Each row of a before or after table is a point. The points were changed in one or more steps. Then noise was added and the rows were shuffled. The steps act on columns, c1 being the first. Name the steps. A step turns or swaps two columns, mirrors them in a line or flattens them onto one, adds a multiple of one to another, or multiplies or shifts one. Angles are multiples of 10 degrees, from the lower column toward the higher: turns from -170 to 170, lines from 10 to 170 but not 90. Use the fewest steps. Two steps may share a column if one is a turn and the other turns, adds or multiplies; they go together, in the order done. Otherwise the lowest column goes first.

Before (9 x 3):
[[  6 -19 -25]
 [-49  10   8]
 [-51  48  11]
 [-43   3  39]
 [ 91 -45  80]
 [-25   1  13]
 [  5 -44  -7]
 [  5 -38 -61]
 [-21  -7  41]]
After, 9 rows:
[[-16 -13 -62]
 [ -6  -5 -25]
 [-23 -19  39]
 [ -7  -4  12]
 [ 32  27  80]
 [-25 -21  10]
 [-17 -16  -7]
 [-15 -12  42]
 [-14 -11  12]]
Steps: flatten c1 and c2 onto the line at 40 degrees

Before, 10 rows:
[[ 67   1 -27  11]
 [ 50 -54  18  21]
 [-12  -3  38 -45]
 [ 10 -19  39   4]
 [ 13  46  -8   9]
 [ 26  -9 -58  39]
 [-19  20  28 -39]
 [ 25 -47   0  39]
 [-17  19  27 -44]
 [-29   9  32 -75]]
After:
[[ 13  46   8  -9]
 [ 52 -51  22  16]
 [ 25 -47  37   0]
 [-18  18 -43  26]
 [ 67  -2  11 -26]
 [ 25 -10  38 -59]
 [  9 -20   5  38]
 [-31   9 -74  31]
 [-13  -2 -44  36]
 [-19  21 -38  29]]
Steps: swap c3 and c4

Before, 10 rows:
[[ 55 -10 -22  -2  30  48 -39 -57]
 [-29  43  24 -15  52 -39  12 -49]
 [ 25 -52  -6  30  36  25 -52 -60]
 [  4  19  -8  39 -26  14 -44 -30]
 [-40  16 -11 -49  14 -40   8 -62]
 [-13  32 -26   5  13 -17  48 -29]
 [-37  55 -32  -1  16 -19 -20  18]
 [ 69 -10  32  16 -47 -21 -54  12]
 [-15   8 -11  -2   0 -22   9  16]
 [ 40 -35  66  -7 -26  39 -44 -22]]
After:
[[-40   7  17 -50  13 -34   7 -66]
 [ 21   4 -52  32  34  24 -55 -58]
 [ 34 -66 -36  -8 -27  39 -42 -23]
 [ 71 -32  -7  14 -45 -21 -51  12]
 [ 53  22  -6  -2  32  43 -39 -57]
 [-27 -24  43 -15  50 -41  13 -46]
 [-35  33  56  -2  18 -18 -18  19]
 [-15  10   9  -3   0 -19  11  13]
 [-12  24  38   5   6 -19  46 -28]
 [  8  10  20  41 -24  14 -41 -33]]
Steps: turn c2 and c3 by 90 degrees

Before, 13 rows:
[[ 33 -25 -33  15  80  -4  -9  36 -29]
 [-13   7  71  -2  -7   7 -14  24  42]
 [ -3  -1  26 -10   1 -28  48 -12 -24]
 [-52 -18  38   2 -16  18  16  36  12]
 [ 13 -29  42   3   5  31 -30   7 -37]
 [-69  31  61   9 -12  -5 -13   5  18]
 [ 30 -63  11  -6  61 -33 -28   0 -53]
 [ 23   7   8  -5  15  -8 -10   2 -71]
 [-10 -11  -1  -4 -27 -11 -18 -15  -7]
 [ 40 -30 -19  38  35 -53   7  53 -34]
 [  0  -1  34 -27   8  38 -31  15  28]
 [-45  -3  59  27  -9  20   2 -28  26]
 [-47 -22  17  -3  21 -52  22  32  -8]]
After, 13 rows:
[[ -4  -6  26 -20  40 -29  47   8 -27]
 [ 22  -4   8 -10  28  -9 -10  -7 -34]
 [-11  -2  -2  -6 -28 -12 -18  21 -20]
 [-50  38  38   4  41  18  15 -17 -66]
 [-48 -15  59  54  78  21  -1  24 -42]
 [ 41  55 -18  76   7 -52   7 -21  26]
 [ 14  26  41   8  69  30 -30  13 -18]
 [  2  11  33 -54  60  39 -30 -11  26]
 [-69 -21  62  21  79  -5 -11 -24 -85]
 [ 29  50  11 -13  78 -34 -28  43 -11]
 [-14   9  71  -5 101   5 -14 -22  21]
 [ 33  42 -34  30  34  -5  -9 -13  21]
 [-47  35  17  -6  46 -53  23  -9 -79]]
Steps: add 1.5 times c1 to c9; turn c2 and c8 by -140 degrees; add 1.5 times c3 to c5; multiply c4 by 2

Before:
[[ 34  67 -35  37  35  23   0  45   4  27   2  30]
 [ -2 -76   8 -21  -6  20  32 -10 -16  40   0 -67]
 [ 35  32   3  13  23   5  -1   0  -2 -36 -23   3]
 [-10  30  -9  -5 -25 -24   2  41 -36  -5   3   7]
 [ 17 -97 -40 -18 -11 -12  39 -19   4  20 -45 -41]
 [ 11  21  -1   1 -10 -29  95   8  59 -40 -80 -44]
 [ -9 -51  18  24  -3 -31  56 -28 -55  25 -45 -21]
 [ 20 -10  18  15  12 -71  65  33  82 -29 -44 -29]
 [ 23  15  22 -38   6 -12  22  37 -15  36  -1  53]
 [-14  32 -26 -39  32 -20   2   3 -16  24  25   7]
 [ 65  55 -39  -8  21 -15  27  29  -9  -9  21 -23]]
After, 11 rows:
[[ 10 -51 -39  22 -13 -21  42 -14 -27 -84 -48 -33]
 [-20 -39  15 -13  -1 -40  62 -25 -49 -40 -40  26]
 [-17  27 -36  66  23 -11  28  27 -26  47  25  -7]
 [-49  -2 -34  20  36  23  -1  47  25  69  -3  15]
 [-24  45   0  28  25   7  -1   4   8  22 -26   6]
 [ 40 -13 -22   2  35 -13  -1   1   1  36  33  10]
 [  8  20 -10  -3 -27 -25  -4  41 -18  26   8  30]
 [ -5  41   4  13 -14 -48  92  10   8   8 -74 -69]
 [ 32 -30  18  33   4  -7  17  36  28  22   0  42]
 [-25  28  20  13  11 -83  64  27  30 -15 -34 -80]
 [ 24 -62   5   0  -6  23  32   0 -60 -53  -2 -26]]
Steps: turn c1 and c4 by 110 degrees; turn c2 and c10 by 70 degrees; turn c6 and c11 by -10 degrees; turn c9 and c12 by -50 degrees

Before:
[[  0 -34  24 -28  67  17 -41   3 -45  -6  30 -15   8  -5]
 [ -3  -2 -32 -62   2 -16  -7   5   8 -10 -20   6 -29 -74]
 [-65  32   4  40  12  -7 -27   7   1   9   6  24 -19 -55]
 [  7 -25  -9   7  12  29  -4  28 -51  29 -50 -35  11  -8]
 [ 44   8  -6  57  24  34  22  17 -21 -16   3 -34   0  -4]
 [ 28  32  28 -11  17  -1  22  97 -66  63 -22   2 -37 -14]
 [-39  57  17 -20  35   2  -9  38   3  22 -32 -50 -68   0]
 [ -2   9  54 -31  19  76 -29 -23  -5   3 -36 -37 -25 -13]
 [  3  56 -59   3  31  50 -58  31  10   4 -17  21 -38 -16]
 [-32 -17  63 -31  11  13  -5  28  31  -6 -40 -35 -30  40]
 [-10   9 -30  -6  -5 -22   9  49 -56   0 -13  34 -10  37]
 [ 26 -17  -6 -23   6  92  -6  39 -30   4  26  -9 -25  35]]
After (12 x 14):
[[   8  -27  -28   10   64   31   -3   29  -15   28  -51  -26    8  -14]
 [  -2   11   27  -32   20   77  -28  -24   14    5  -36  -62  -21  -22]
 [ -10    9  -13   -6   56  -24    9   54  -33   -1  -14   44   -9   58]
 [  -1  -36   13  -27   92   18  -39    3   36   -6   30  -24    2   -8]
 [ -38   56   -8  -20   17    0   -8   38   32   21  -33  -52  -71    2]
 [  26  -14   -9  -25   36   89   -4   39   -6    5   28   -2  -25   56]
 [   4   55  -40    2   12   51  -59   29   32    0  -17   46  -39  -25]
 [  -2   -3  -25  -63   -8  -17   -7    5    6   -9  -19   23  -28 -121]
 [  44    3  -22   57   40   33   22   17    7  -20    3  -27    0   -3]
 [  28   34   26  -10   86   -5   22   99  -21   62  -24  -11  -36  -24]
 [ -29  -18   35  -30  -25   10   -2   26   20   -5  -44  -61  -35   63]
 [ -67   31   18   37    7   -7  -28    8   12    7    4   19  -17  -87]]
Steps: turn c3 and c12 by -30 degrees; turn c5 and c9 by 60 degrees; multiply c5 by 1.3; multiply c14 by 1.6

Before (8 x 20):
[[ -19  -17    5  -10   13   16   60  -34  -31   32   17    2   25    4
    25   31  -32   56   -9  -10]
 [ -19   -9    6  -27  -37   -3   71  -30   15  -37    0   11   30   26
     7   18  -20    1   -2    8]
 [  -2  -32   11   10  -17   28   25  -60   -2   -6   28  -12  -33   -8
    -8   42  -26   37  -31  -37]
 [  26  -13    8   -9   31   30   38  -23  -19   11   53  -32  -29   -8
    12  -29  -35   30  -32  -67]
 [ -20  -10   87    8  -79    2  -41    8  -18  -34  -54   -3  -27   28
    38   -6   22  -33   32   52]
 [  -3  -26   14   -4    8   25   32  -12   11  -18    0   29   22    2
    47  -12  -63   83   -8  -30]
 [   4   29   33    0    9   12  -29   20   -1  -11   31   -9   21  -88
   -39   62  -39  -73  -22    4]
 [ -36   27   -8  -47   -6    7  -78   57   -2    0   27   -5   39 -111
   -14   53  -17  -66  -48  -25]]
After, 8 rows:
[[ -21   10    2  -26  -41    6   74  -27   15   38    1   25   27   25
     6   18   -4    5   21    8]
 [ -19   10   27    9  -81   81  -38    9  -20   38  -53    8  -29   27
    39   -7   30  -35  -18   50]
 [   2  -28   -2    1    9   38  -33   22    2    8   28  -12   20  -89
   -40   63  -36  -74   35    4]
 [ -21   18  -10  -15   15   10   59  -30  -31  -20   14   14   26    3
    29   31  -40   56   -1  -10]
 [ -32  -30  -13  -47   -4   -7  -77   55   -5  -17   24   22   41 -108
   -16   56  -16  -66   46  -21]
 [  -5   33  -24    9  -21   19   24  -61    0   -5   29  -10  -35  -11
   -11   40  -21   38   35  -34]
 [  -2   26  -17   -4    5   20   32  -15   10   29    0   33   23    3
    48  -12  -54   84   26  -31]
 [  27   12  -24   -9   32   16   40  -23  -19  -19   52  -48  -28   -7
    16  -29  -35   30   27  -67]]
Steps: add -0.7 times c1 to c12; multiply c2 by -1; turn c3 and c6 by 70 degrees; turn c10 and c17 by -20 degrees; turn c10 and c19 by -150 degrees

Before, 11 rows:
[[ 20  10 -34  34 -65 -43 -30 -25  -5 -59 -56 -37 -27  -9 -50  37   0 -36
   35  44  43 -16  16   8]
 [ 13  55  -4 -33  30  36   9   8  16  26   5  26  66   5 -45  35  -2 -38
  -25  -6  -1 -35 -25 -57]
 [-48  24  57  -9  32  25 -43  48 -29  10 -18  16  14  28  24 -55 -21 -26
   66  20 -24 -39   1 -32]
 [ 58 -21  -8  51 -53  14 -11  24  17 -51 -12  23  59  19  23  14   9 -21
    7 -25  -6  22  43 -61]
 [ 35  54 -45 -31 -14  11  44  40  -8 -76 -38 -42 -27  -9  -7 -45 -28 -30
   62  48  43 -31  19  18]
 [-17  67 -40  20  35 -37  44  30  36   8  17  38 -29 -18   5  19  11  67
   39 -12 -43 -48 -30 -16]
 [ 58   9 -32 -37  -6  42  19 -13 -19 -10  33  -1  41 -12   4  -3  -1  12
   65 -11 -39  19 -45 -21]
 [ 55  22  19  26 -28  16 -48 -24 -25 -12  14   1   8  57 -39 -35 -22 -34
   10  -7  37   6 -16  28]
 [-39  21  27 -14 -42  44  18 -19  12  27 -53 -44  33  55  44 -60   0  10
   -2 -43  20  28 -23 -25]
 [-35  41 -32  28 -23  -8 -34  24 -28 -21 -18  18  47  20 -53  -5  60  -2
   60  32  17   4  48   2]
 [ -6   0  57  26  -7 -34 -16 -49  59  20  31  31  45  -4  44   4  65 -39
   -5 -37 -30 -27 -24  13]]
After:
[[-38  -1  27 -31 -37  69  19 -21  -8  28 -54 -43 -43 -15  45 -61  23  10
   29 -43  21  -1   4  -7]
 [ 52   2  19  13 -36  50 -52 -23 -34  -9  12   0 -18 -33 -38 -23 -30 -32
    4  -8  36  10  -7 -15]
 [ 13  37  -6 -20  41  33   8   7  31  26   5  25 -68  16 -47  25  54 -37
  -36  -7  -2 -25  23 -14]
 [ 57 -11 -33 -36   6  24  17 -13 -17 -10  33  -1 -58  36   4   4  22  13
   21 -11 -38  63 -10  -5]
 [-51   5  56   5  31  36 -42  50 -47  10 -19  13 -10  -8  25 -44  27 -26
  -41  19 -25  65  10 -25]
 [-17  48 -40  32  28 -39  43  29  41   8  16  40   2 -10   3   5  15  67
  -47 -13 -45  41 -44   7]
 [ 35  33 -43 -33  -3   2  44  41 -23 -77 -39 -40  35  16  -7 -40 -24 -31
  -32  49  41  62  -4 -25]
 [-35  23 -32  19 -31   3 -36  25 -29 -20 -20  17  -3 -22 -50   5   8  -2
    5  33  16  57  70  61]
 [ 19 -10 -32   9 -73 -37 -30 -23  10 -58 -55 -36  31 -23 -46  36  -6 -37
  -15  43  41  36  -6   3]
 [ -5 -19  57  22 -15 -28 -16 -48  55  21  30  32 -52 -20  47 -16  -2 -39
  -27 -37 -30  -8  11  65]
 [ 58 -44  -9  30 -67  23 -12  23  19 -55 -12  21 -16  -7  25  10  62 -18
   21 -23  -6  12  73  -2]]
Steps: shift c2 by -20; turn c4 and c5 by -20 degrees; mirror c6 and c14 in the line at 20 degrees; turn c9 and c16 by -20 degrees; mirror c13 and c23 in the line at 70 degrees; turn c17 and c24 by 80 degrees; swap c19 and c22

Before, 13 rows:
[[ 26  58  17  43  22   5 -34   5  55  47  62  -3 -21  23 -35   9  -5  -2
  -30 -27 -23 -58 -10  -2  -6 -26  36   1  60  28  68  50  43  10  13 -18
  -19   5 -20  18 -57 -73 -42 -31  -7  28  20 -70]
 [ 29  33  32  31 -26  -4 -17 -77  18 -22  27  24  10 -33  36  12  17   9
  -31   1 -41   9 -26  38  28 -37  11   1  -8  -9  19  31 -31 -17 -47  -7
  -71  21  24  -8  30 -29  33   7  83 -71 -50  75]
 [  6  48 -20   6 -80   2 -23 -81 -17  39  32  18 -12 -32 -24  15  20 -42
  -28  34 -55   9  22  21  -7 -41  39 -34 -13   9  17   5  32  12   1 -19
   25  95  10 -12  -5 -44  23  -8  82  42   8  20]
 [ -5  51   1  -6 -21  79  18 -24  18 -31 -16 -21  -7  34  32  22  76  46
  -71 -33   4  42  12  10 -28  72  71  18 -52 -28  23  64  33  20 -47   0
    2  -9  28 -30  -4 -36   7 -11  12 -10 -26  25]
 [ 57  -1 -12   1  -6   5   5  -6 -38 -18  55 -55  12  30  -7 -45 -24  -2
  -33 -21 -59  -4 -31 -10   1 -31   2 -20  -7  31  62  -7   8 -24  44   4
  -21 -37 -17  37  16 -16  11 -53  -3   3  11  19]
 [ 33 -11  21  -1 -34 -10  79  17  20 -26  36 -17   9 -19 -15 -47  -1 -11
  -15 -22 -42 -22  15  63 -55 -39 -10  -8  17   1  11  61   6  -5 -26  16
   -4  28 -15  -7  -2   1 -25 -12  71  29  37 -20]
 [-44  27  30 -19  41   1   3  47  56  19  18 -13  -7 -16  35 -39  14 -11
  -16 -51   8 -41  13  14 -26  13 -22  13  38 -10  50  30  48  66  54  29
   14 -92 -87  16   2 -62 -52  17   5  -5   4  23]
 [ 72  34  59 -27  22  -2 -37 -33  37  49   3  67   6 -26 -16 -16   1  22
   18  26 -76   6   0  35   6   9  30 -49  56   5  25  72  29 -13 -32  24
   -4 -14  24   7  52   1 -16 -11  39  35 -29   3]
 [-23  14   2 -11 -21 -15 -45 -35 -20  46   1  18  41 -86  45 -35  24  34
   24  15 -28 -19  20   3  41   4 -56 -17 -45  34 -35 -31   9   6 -43  21
  -63  20 -30 -32 -37 -46 -15  20  30  22 -46  34]
 [-12  -1 -24 -73 -16 -41  -3 -68   4 -24  54 -32   0  23  47   7  -1 -22
   26 -34 -25  33   3 -14   9 -77   8   1 -36 -28  17  10  16  -5 -37 -31
  -10   8 -17  35 -50  38  61 -11  20   5 -18  26]
 [ 22  13  25 -12  17  25   3 -52  19 -24  70 -30  55  56  10 -11 -38  33
  -54 -20 -78  18 -38 -19 -24 -15 -55 -96  50  43  -9 -42 -32   2 -26 -17
   36 -18 -28 -28   9 -55 -32 -35  30 -33 -13 -23]
 [-10  -3 -22  33  -6 -13   6 -10 -14  -8  50 -47  -9  51  66 -83  -5  -6
   39  -6 -33  10 -20   1  11   6 -12   7  34  75  17 -19  24  16 -69  25
  -68 -35  -7 -41  -6  37  19 -34 -12 -28 -22 -47]
 [ 16  -5 -61 -24  49  -9  23 -61 -15 -26  15 -37  39  -3  23   7  38 -36
  -27 -12  13 -57  -3  44  11  10 -15 -32  22  16 -46  -3  30 -12  -4   9
   -5 -24 -66  21 -34   2   8  -1  20  56 -55 -25]]
After:
[[ 20  13  26   7  17  28   3  11  20 -22  70 -30  57  57  29 -22 -37  31
  -55 -21 -78  19 -36 -23 -25 -13  -3 -95  51  44  -7 -67  41   1   5 -16
   35 -19 -30 -11   9 -56  42 -35  -9 -38 -14 -22]
 [-11  -4 -23  28  -4 -13   7  13 -13  -8  51 -47 -17  51  81 -82  -7  -6
   39  -5 -33  10 -20   0  10   6 -17   7  35  77  17 -18  24  17  53  29
  -70 -36  -5  40  -6  37 -24 -36   0 -26 -22 -48]
 [-11   1 -23 -68 -17 -44  -4 -43   3 -23  51 -33  25  24  46   6  -2 -24
   25 -32 -24  33   5 -12  10 -77   4   0 -34 -30  17 -55 -39  -4  39 -30
   -9   8 -19  -2 -49  37 -42  -9 -47   4 -19  26]
 [ 15  -4 -60 -10  46  -9  25 -29 -17 -27  14 -36  44   2   6   2  39 -34
  -27 -13  12 -58  -3  44  12  12   1 -29  22  14 -45 -56 -33 -12  23   9
   -7 -24 -66  15 -33   3   5   1 -19  56 -55 -24]
 [ 27  58  17  32  25   5 -35 -41  59  47  62  -3 -33  24 -19  14  -4  -3
  -28 -26 -24 -56 -10  -4  -9 -25   6   1  60  29  70  31 -39  11 -33 -16
  -21   5 -19  27 -56 -73  33 -32  29  28  21 -69]
 [-43  30  28 -24  42   1   5  -3  56  18  15 -11   0 -15 -45 -43  13 -12
  -15 -49   5 -41  16  12 -26  14  -5  13  39  -9  49  54 -35  67  45  29
   13 -91 -87  34   2 -63  48  17  22  -4   4  23]
 [ 29  36  31  32 -25  -5 -20 -66  19 -22  25  23  -1 -32  52  15  18   9
  -32   2 -41   9 -29  37  27 -39   2  -2  -6 -12  20 -51  24 -15  27  -9
  -70  21  23 -23  30 -29  13   6 -88 -71 -47  72]
 [  7  47 -20   3 -79   2 -22 -44 -20  41  32  18 -12 -33  -6  20  19 -41
  -28  35 -54   4  22  22  -8 -42   4 -34 -11  10  17 -68  -4  10 -25 -16
   22  96  10  33  -6 -45  21  -8 -81  39   7  24]
 [ 57  -1 -12   3  -6   6   5   3 -38 -18  52 -53  12  31 -46 -43 -23   0
  -33 -20 -58  -4 -33 -11  -1 -30  -8 -21  -7  31  61  -8 -36 -25   4   5
  -20 -37 -17 -10  15 -16 -11 -54  -5   2  10  18]
 [ 72  35  59 -24  21  -2 -39 -80  36  47   4  66  14 -26  29  -9   2  23
   16  24 -78   7   0  36   7   8   1 -48  58   6  24   6 -20 -14 -18  22
   -2 -16  23  20  51   1  32 -11 -27  35 -27   0]
 [ -6  51   0  -9 -19  78  18 -67  19 -31 -14 -22  -3  35  52  32  76  47
  -72 -35   4  46  12  12 -32  73   4  18 -51 -29  22  14  11  19  22  -3
    0  -9  31  47  -3 -36  -2 -10 -15 -10 -26  24]
 [-23  16   3   3 -20 -15 -46  11 -22  47   1  17  43 -87  49 -43  26  36
   21  12 -28 -20  20   2  40   6  -7 -16 -47  32 -35 -44  25   7  37  21
  -63  22 -29  24 -36 -46  30  20 -18  23 -46  33]
 [ 30 -11  22   4 -32 -10  80 -43  23 -25  36 -15   6 -20  25 -47  -1  -9
  -16 -22 -40 -23  13  63 -57 -40  -7  -8  16   0  14  45   5  -5 -19  15
   -3  27 -14  10  -1   2  57 -11 -51  29  38 -19]]
Steps: turn c4 and c13 by -20 degrees; turn c8 and c32 by 60 degrees; turn c15 and c35 by 80 degrees; flatten c16 and c27 onto the line at 10 degrees; turn c33 and c40 by 120 degrees; turn c43 and c45 by -150 degrees

Before (8 x 64):
[[ -5 -17   6 -14   4  40 -21 -34  -2   4  -6  28  29 -29  33  15  -6  45
   -4 -16 -21   5 -11  -7   4  -9  19 -24   7  13  24 -16  28 -17  -4 -17
  -20  -1   6   7  -3  10   5  31  15 -30 -17  -6  26  10   6 -26  -3  19
   10  21  -1 -15  20  15  -3 -21  -9 -12]
 [-12  17 -28 -26  31  20   8   1  24 -12  -3  -6  14  14   5  29   2 -14
   -1   7 -18   5   4  13  -2  15  -2  -1  22 -16   1  12  33  13  -6 -13
   18  -6  -9  29  -6  -1 -22  -1 -14   3   1  17  -8 -28  18  14 -17  -9
  -33 -26 -24 -17 -16 -24  -6  32  10  24]
 [ -5   6 -43  18   1  30 -18 -32  34  27 -37 -26  25  -3  -9  31  37 -16
   -3  12   4  19 -12 -38 -18 -37   0 -20   7 -11  35  37  23  19   0 -23
   12 -19   5 -22  10  16 -37 -21  11 -20 -21  26  27   9 -23  14  30 -35
  -17  25 -31  -6 -33   6   4   4  -7   3]
 [-28  14 -34 -28  16  29  28   2  -2 -17   9  -6  -4  15  18  -6 -21  -4
    2  14 -32  15   7  20  10 -11  10  -3  30 -20 -27  18   6  -7 -28  -5
   28   8  -8   9   6  16 -24   4 -17  21   5   3 -19 -14   6   9 -27 -15
   -4 -14 -26   2   4 -21   6  27  18   7]
 [ 10 -21 -12 -33  16 -24  28  28 -21  24   3  37 -17   5  52 -25  -5  -9
   33  -2  23  -9  26  15  23  22  20 -26 -18 -35 -29 -21 -13 -27 -13  39
   37  45 -16 -11  19 -13 -12  14 -26   9   9  -6 -13  18 -19   9  15   3
   20 -34 -23  -5   3 -13 -23  46  15 -30]
 [  3 -25  14  -1 -25   2 -22 -22  -6  10   5  14  15 -18  28  26  27  31
   18 -24  11  13  -3 -18  -4   8  46  -7  -6 -18  16   3   4 -17   9   6
   -9  12  13 -15  20 -13   9  18  -2 -33  -7   3  21  -9 -26 -23   8  16
   20  -9   0  10  11  25 -11   2  26 -32]
 [ 17 -30  -2   4 -26 -17  -8  -2 -19  39  -3  29  -4 -25  35 -36  28  21
   40 -34  31 -15   2 -19  25  32  46   3 -36 -16 -10 -25 -30 -18  17  16
   23  16  -8 -23  12 -27  -4  14  15  -4  36 -24 -17  47 -46 -17  23   0
   32 -34 -10   8  16  10 -37  16  20 -41]
 [-17  10 -39 -18  11  19  -6  -5  10   1 -14 -18  19   0  -1  25  -3 -21
    0  21  -3  19  15  -7  12  -3  -9 -24  -1   3   6  24  34   7  18  -2
   38   1  11   0  19  35 -40 -22 -12 -24   3  31  20 -14  -1  13  -4 -18
    4   5 -21   6 -22 -23  11  10  -5  46]]
After (8 x 64):
[[ 17 -31   0   3 -32 -30 -41   0   3   5  -1  30  -7 -27  34 -38  28  20
  118 -32  35 -18   0 -19  22  34  47   4 -39 104 -13 -23 -30 -17  18  16
   27  12  -6 -26  13 -26  -1  14  17  -3  37 -26 -16  44 -49 -18  25  -1
   33 -33 -11 -33  17  10 -34  16  20 -39]
 [-29  13 -33 -31  13  38  42   2 -11  25  12  -5  -3  15  20  -9 -23  -6
    6  16 -34  16   4  19  11 -10   8  -3  30 -23 -23  19   7  -7 -31  -5
   27   4  -9   6   6  14 -22   3 -16  24   2   3 -18 -15   5   8 -26 -13
   -3 -16 -22  63   4 -19   6  26  18   4]
 [-18   9 -39 -17  12  21  -7  -7   0  -2 -13 -18  18  -1   1  25  -6 -21
   -1  22  -3  20  15  -5  10  -3  -9 -26   1   0   7  24  32   8  16   1
   37  -1   9  -3  20  34 -42 -19 -12 -23   3  27  20 -14   0  13  -4 -17
    4   6 -20  45 -23 -26  14   9  -7  45]
 [ 12 -21 -16 -34   0 -24  13  27 -20  26   5  39 -15   7  53 -23  -6  -9
   94  -1  22 -11  30  16  25  22  18 -28 -17  86 -27 -21 -14 -26 -15  40
   37  48 -15 -11  17 -10 -11  12 -26   7  10  -6 -13  18 -19   8  13   4
   20 -31 -25 -55   5 -14 -23  47  15 -31]
 [ -5 -18   6 -15   5  67  -9 -33  -2 -12  -8  30  30 -33  34  14  -5  48
  -12 -21 -22   4 -14  -6   5  -8  19 -25   7  -4  26 -17  27 -17  -3 -19
  -18  -1   3   7  -3   8   4  31  14 -28 -19  -8  25  12   6 -27  -4  17
    9  22   0  79  19  14  -4 -18 -11 -11]
 [ -5   7 -42  21  23  44 -50 -34  15   1 -36 -25  24  -2 -10  33  34 -14
   -6  11   5  20 -13 -39 -18 -36  -2 -21   7  74  35  37  24  18  -1 -25
   11 -18   3 -24  11  13 -35 -22  10 -18 -18  27  29  10 -24  15  31 -33
  -15  24 -32  62 -35   7   1   6  -3   4]
 [-13  13 -28 -25  40  39  50  -2  -2  17  -3  -8  11  14   5  31   2 -12
   -1   8 -18   4   8  14  -5  15  -3  -1  24 -14   1  14  31  17  -5 -14
   19  -7  -9  30  -8  -2 -22  -1 -13   1   0  18  -4 -28  17  13 -15  -9
  -33 -28 -24  34 -14 -22  -3  32   9  23]
 [  5 -25  15   2 -24  -8 -46 -23   9  13   6  13  13 -17  29  26  27  31
   53 -24   9  12  -5 -19  -5   7  44  -5  -6  42  20   2   2 -17   9   2
   -8  14  14 -16  18 -14  13  16  -2 -36 -10   5  21 -12 -24 -23   6  17
   19 -11  -1   9  10  25 -11   3  22 -32]]
Steps: turn c5 and c9 by -40 degrees; multiply c9 by 0.7; multiply c6 by 2.5; turn c6 and c58 by 60 degrees; add 1.5 times c40 to c7; turn c10 and c30 by 110 degrees; multiply c30 by 2.5; multiply c19 by 3
